Rows are points. Each copy is the shape, with its points in the same order, turned, moved and blurred by noise. Say if it was mirrored as well.

Shape (8 x 2)
| -0.05 |  0.05 |
|  0.57 |  0.12 |
|  0.33 |  0.00 |
|  0.59 |  0.37 |
| -0.40 | -0.29 |
| -0.37 |  0.15 |
| -0.33 | -0.17 |
| -0.32 |  0.04 |
Copy 1 (8 x 2)
|  0.22 |  0.02 |
|  0.21 | -0.53 |
|  0.11 | -0.24 |
|  0.44 | -0.57 |
|  0.02 |  0.52 |
|  0.40 |  0.38 |
|  0.09 |  0.38 |
|  0.31 |  0.30 |
Copy 1 is: only turned
Copy 2 (8 x 2)
| -0.22 | -0.06 |
|  0.21 |  0.39 |
|  0.15 |  0.14 |
|  0.11 |  0.58 |
| -0.25 | -0.52 |
| -0.57 | -0.18 |
| -0.36 | -0.42 |
| -0.39 | -0.17 |
Copy 2 is: only turned
Copy 3 (8 x 2)
| -0.06 | -0.13 |
|  0.53 |  0.04 |
|  0.28 |  0.06 |
|  0.63 | -0.19 |
| -0.47 |  0.06 |
| -0.30 | -0.34 |
| -0.41 | -0.03 |
| -0.32 | -0.24 |
Copy 3 is: mirrored

Shape (9 x 3)
|  0.19 | -0.09 | -0.12 |
| -0.04 | -0.24 | -0.06 |
| -0.25 | -0.18 | -0.11 |
|  0.49 | -0.48 |  0.86 |
| -0.03 |  0.19 | -0.28 |
| -0.09 | -0.05 | -0.06 |
| -0.23 |  0.31 |  0.42 |
|  0.46 |  0.03 |  0.45 |
| -0.53 |  0.18 |  0.35 |
Copy 1 (9 x 3)
| -0.20 |  0.12 | -0.15 |
| -0.06 | -0.14 | -0.15 |
|  0.15 | -0.20 | -0.13 |
| -0.98 | -0.46 |  0.35 |
|  0.16 |  0.27 | -0.07 |
|  0.02 | -0.03 | -0.03 |
|  0.06 | -0.05 |  0.58 |
| -0.63 |  0.06 |  0.32 |
|  0.30 | -0.26 |  0.51 |
Copy 1 is: mirrored
Copy 2 (9 x 3)
| -0.07 | -0.12 | -0.14 |
| -0.13 |  0.05 | -0.33 |
| -0.18 |  0.22 | -0.26 |
|  0.73 | -0.42 | -0.84 |
| -0.13 |  0.06 |  0.19 |
| -0.08 |  0.14 | -0.13 |
|  0.50 |  0.37 | -0.06 |
|  0.51 | -0.34 | -0.19 |
|  0.33 |  0.66 | -0.17 |
Copy 2 is: mirrored
Copy 3 (9 x 3)
|  0.18 | -0.30 |  0.11 |
|  0.04 | -0.24 | -0.13 |
| -0.05 | -0.17 | -0.32 |
| -0.68 | -0.67 |  0.71 |
|  0.38 |  0.03 | -0.02 |
| -0.04 | -0.18 | -0.17 |
| -0.32 |  0.30 |  0.10 |
| -0.15 | -0.34 |  0.68 |
| -0.47 |  0.26 | -0.17 |
Copy 3 is: only turned
Copy 4 (9 x 3)
|  0.07 | -0.17 | -0.12 |
| -0.17 | -0.12 | -0.11 |
| -0.33 |  0.02 | -0.11 |
|  0.23 | -0.71 |  0.71 |
|  0.00 |  0.23 | -0.26 |
| -0.16 |  0.06 | -0.08 |
|  0.00 |  0.37 |  0.39 |
|  0.40 | -0.15 |  0.31 |
| -0.37 |  0.54 |  0.34 |
Copy 4 is: only turned

Shape (7 x 4)
| -0.18 |  0.74 |  0.24 |  0.29 |
|  0.08 |  0.33 | -0.01 | -0.26 |
| -0.26 |  0.03 |  0.51 |  0.00 |
|  0.20 | -0.16 |  0.14 | -0.01 |
| -0.15 | -0.24 |  0.15 | -0.34 |
| -0.28 | -0.27 |  0.01 | -0.16 |
|  0.45 |  0.39 | -0.71 | -0.17 |
Copy 1 (7 x 4)
|  0.17 |  0.32 | -0.72 | -0.69 |
|  0.24 |  0.44 | -0.20 | -0.08 |
| -0.01 |  0.15 |  0.06 | -0.67 |
|  0.26 | -0.07 |  0.04 | -0.13 |
| -0.08 |  0.20 |  0.29 | -0.12 |
| -0.23 |  0.10 |  0.16 | -0.13 |
|  0.41 |  0.33 | -0.62 |  0.57 |
Copy 1 is: mirrored
Copy 2 (7 x 4)
| -0.07 | -0.55 | -0.40 |  0.48 |
|  0.21 | -0.22 | -0.14 | -0.06 |
| -0.51 | -0.26 | -0.12 | -0.03 |
| -0.14 |  0.15 |  0.18 | -0.01 |
| -0.27 |  0.10 | -0.08 | -0.40 |
| -0.29 |  0.23 | -0.27 | -0.24 |
|  0.86 |  0.19 | -0.06 |  0.13 |
Copy 2 is: mirrored
Copy 3 (7 x 4)
|  0.34 |  0.71 |  0.13 | -0.69 |
| -0.20 |  0.17 |  0.20 | -0.52 |
|  0.30 | -0.01 | -0.28 | -0.71 |
|  0.13 | -0.18 |  0.03 | -0.24 |
| -0.18 | -0.24 | -0.29 | -0.43 |
| -0.13 | -0.12 | -0.43 | -0.27 |
| -0.48 |  0.37 |  0.60 |  0.11 |
Copy 3 is: mirrored

Shape (9 x 6)
|  0.38 | -0.36 | -0.42 | -0.17 |  0.01 | -0.36 |
|  0.51 |  0.35 |  0.15 | -0.15 | -0.55 | -0.01 |
| -0.11 |  0.47 | -0.19 |  0.47 |  0.43 |  0.50 |
|  0.48 |  0.38 | -0.13 | -0.07 |  0.22 | -0.37 |
| -0.26 | -0.09 |  0.28 |  0.04 |  0.14 | -0.32 |
|  0.14 |  0.46 | -0.15 | -0.09 | -0.59 |  0.52 |
| -0.04 | -0.29 |  0.27 |  0.41 | -0.10 |  0.12 |
|  0.33 | -0.03 |  0.16 | -0.32 |  0.28 |  0.29 |
|  0.01 |  0.58 |  0.33 | -0.29 | -0.33 | -0.07 |
Copy 1 (9 x 6)
| -0.40 |  0.43 |  0.20 |  0.29 |  0.14 |  0.30 |
| -0.06 |  0.45 | -0.39 | -0.23 | -0.52 |  0.36 |
|  0.19 |  0.10 |  0.49 | -0.60 | -0.16 | -0.54 |
|  0.06 |  0.42 |  0.47 |  0.05 | -0.32 |  0.37 |
|  0.23 | -0.30 |  0.13 |  0.17 |  0.14 |  0.03 |
| -0.38 |  0.21 | -0.32 | -0.56 | -0.63 | -0.03 |
|  0.12 | -0.01 | -0.27 | -0.24 |  0.35 | -0.19 |
|  0.06 |  0.40 | -0.02 |  0.34 | -0.33 | -0.35 |
|  0.13 | -0.07 | -0.22 | -0.08 | -0.67 |  0.32 |
Copy 1 is: only turned
Copy 2 (9 x 6)
|  0.00 | -0.30 | -0.64 | -0.10 |  0.34 |  0.32 |
|  0.43 | -0.71 | -0.03 |  0.49 |  0.03 |  0.19 |
| -0.20 |  0.44 |  0.50 |  0.38 |  0.07 |  0.02 |
| -0.39 | -0.53 | -0.18 |  0.43 |  0.22 |  0.23 |
| -0.09 | -0.36 |  0.10 | -0.42 | -0.08 |  0.27 |
|  0.76 | -0.27 |  0.17 |  0.56 |  0.16 | -0.23 |
|  0.30 |  0.05 |  0.09 | -0.19 | -0.14 |  0.68 |
|  0.10 | -0.07 | -0.36 |  0.20 | -0.43 |  0.13 |
|  0.23 | -0.76 |  0.29 |  0.20 | -0.12 | -0.08 |
Copy 2 is: mirrored
Copy 3 (9 x 6)
| -0.07 |  0.06 | -0.32 | -0.41 | -0.49 |  0.23 |
| -0.08 |  0.36 | -0.21 | -0.22 |  0.59 | -0.07 |
|  0.11 |  0.39 |  0.67 |  0.22 | -0.26 | -0.72 |
| -0.39 |  0.23 | -0.36 |  0.06 | -0.16 | -0.31 |
|  0.07 | -0.11 |  0.10 |  0.44 | -0.08 |  0.20 |
| -0.05 |  0.73 |  0.48 | -0.38 |  0.46 | -0.08 |
|  0.48 | -0.30 |  0.29 |  0.07 |  0.06 | -0.03 |
| -0.39 | -0.22 |  0.32 | -0.23 |  0.02 | -0.14 |
| -0.26 |  0.35 |  0.08 |  0.35 |  0.61 |  0.02 |
Copy 3 is: mirrored

Shape (12 x 8)
| -0.60 | -0.50 |  0.01 |  0.24 |  0.31 | -0.12 |  0.23 | -0.22 |
|  0.21 | -0.30 | -0.07 |  0.72 |  0.43 |  0.22 | -0.41 | -0.02 |
| -0.28 | -0.05 | -0.24 | -0.06 | -0.38 |  0.41 |  0.23 |  0.36 |
|  0.28 |  0.39 |  0.20 |  0.15 | -0.31 |  0.35 | -0.42 | -0.34 |
| -0.34 |  0.21 |  0.23 |  0.17 | -0.02 | -0.26 | -0.02 | -0.53 |
| -0.10 | -0.01 | -0.21 | -0.19 |  0.42 |  0.64 | -0.11 | -0.33 |
|  0.12 |  0.16 | -0.73 | -0.04 | -0.18 | -0.29 | -0.30 | -0.56 |
| -0.15 | -0.39 |  0.22 | -0.17 |  0.08 |  0.24 |  0.51 |  0.06 |
|  0.25 | -0.07 | -0.06 |  0.52 | -0.14 |  0.51 | -0.38 |  0.38 |
|  0.07 |  0.36 |  0.16 |  0.50 | -0.05 |  0.64 |  0.04 |  0.31 |
|  0.06 |  0.17 |  0.23 |  0.00 | -0.40 | -0.34 | -0.41 |  0.30 |
|  0.28 |  0.26 | -0.73 |  0.08 |  0.51 | -0.16 |  0.14 |  0.42 |
Copy 1 (12 x 8)
| -0.25 | -0.74 | -0.14 |  0.16 | -0.01 |  0.11 |  0.61 | -0.39 |
|  0.60 | -0.09 |  0.22 |  0.07 | -0.16 | -0.43 |  0.74 | -0.26 |
|  0.27 | -0.39 |  0.15 | -0.10 |  0.32 |  0.44 | -0.11 |  0.13 |
| -0.05 |  0.34 |  0.39 | -0.12 |  0.10 | -0.30 |  0.22 |  0.48 |
| -0.63 | -0.09 |  0.00 |  0.23 | -0.05 | -0.12 |  0.35 |  0.02 |
|  0.16 | -0.16 | -0.31 | -0.16 |  0.65 | -0.23 |  0.50 |  0.09 |
| -0.05 |  0.04 | -0.62 | -0.02 | -0.42 | -0.23 |  0.16 |  0.55 |
| -0.07 | -0.75 |  0.15 | -0.34 |  0.35 |  0.02 |  0.05 | -0.39 |
|  0.74 |  0.04 |  0.51 | -0.08 |  0.00 | -0.07 |  0.31 |  0.05 |
|  0.42 |  0.05 |  0.65 |  0.29 |  0.38 | -0.10 |  0.01 | -0.06 |
| -0.09 |  0.28 |  0.32 | -0.32 | -0.40 |  0.29 |  0.01 | -0.04 |
|  0.59 |  0.06 | -0.57 |  0.12 | -0.05 | -0.12 | -0.27 | -0.45 |
Copy 1 is: only turned
Copy 2 (12 x 8)
| -0.07 | -0.41 |  0.57 |  0.49 | -0.38 | -0.09 |  0.47 |  0.07 |
|  0.26 |  0.53 |  0.31 |  0.66 |  0.05 | -0.25 |  0.23 | -0.04 |
|  0.02 | -0.54 | -0.35 |  0.33 |  0.03 |  0.02 | -0.14 |  0.38 |
| -0.19 |  0.28 | -0.28 | -0.22 |  0.46 | -0.29 |  0.18 | -0.05 |
| -0.22 | -0.24 |  0.14 | -0.13 | -0.14 | -0.38 |  0.61 | -0.26 |
|  0.23 | -0.17 |  0.51 | -0.05 |  0.41 | -0.22 |  0.09 |  0.44 |
|  0.32 | -0.36 |  0.03 |  0.01 |  0.59 |  0.08 |  0.46 | -0.62 |
| -0.28 | -0.46 |  0.36 |  0.22 | -0.29 | -0.01 | -0.28 |  0.24 |
|  0.19 |  0.40 | -0.32 |  0.55 |  0.18 | -0.12 | -0.14 |  0.27 |
|  0.09 |  0.15 | -0.36 |  0.30 | -0.02 | -0.68 | -0.21 |  0.35 |
| -0.03 |  0.12 | -0.58 | -0.10 | -0.32 |  0.24 |  0.20 | -0.23 |
|  1.05 | -0.26 |  0.06 |  0.24 | -0.15 | -0.15 | -0.24 | -0.28 |
Copy 2 is: mirrored
